Each point is reached from the start by the listed moves, each made 0, 1 or 2 times, or once backwards (-1), plus a little noise. Is the number of moves made odd or even? Then give how often each move was made.
In the rows, 128 means zero.

Moves:
(1): [166 126 131 148 138]
(2): [146 140 141 110 112]
(3): [125 120 160 132 130]
Start: [142 139 127 133 127]
Points:
[249 144 224 147 121] => even (2, 2, 2)
[194 109 186 197 168] => odd (2, -1, 2)

Moves:
(1): [136 127 114 141 148 144 150 141 124 150 146]
(2): [114 136 115 141 116 111 132 117 116 146 133]
(3): [118 135 157 126 119 142 150 136 111 134 127]
(4): [106 129 135 151 122 155 110 130 130 126 125]
(5): [123 130 144 113 157 131 133 110 117 122 132]
(6): [138 163 120 106 127 142 113 109 141 114 137]
(7): [108 133 102 116 129 119 123 138 119 103 135]
(8): [106 145 143 110 142 109 119 155 148 144 121]
(9): [112 134 140 148 131 113 145 121 145 127 152]
(10): [114 123 133 111 132 162 132 126 150 140 126]
(11): [134 117 147 110 121 138 108 142 131 121 157]
Start: [121 116 122 128 109 124 131 150 119 127 130]
Points:
[ 83 175  59 131 119  33 107 115 156  12 153] => even (-1, -1, -1, 0, 0, 1, 2, 0, 2, -1, -1)
[ 20 129  83  96 149 194 136 136 134 100 112] => odd (0, 0, 0, 1, 1, 0, 2, 0, 0, 2, -1)
[ 77 119 206 101 131 239 206 249 184 202 197] => odd (2, -1, 2, 0, -1, 0, 0, 1, 1, 2, 1)
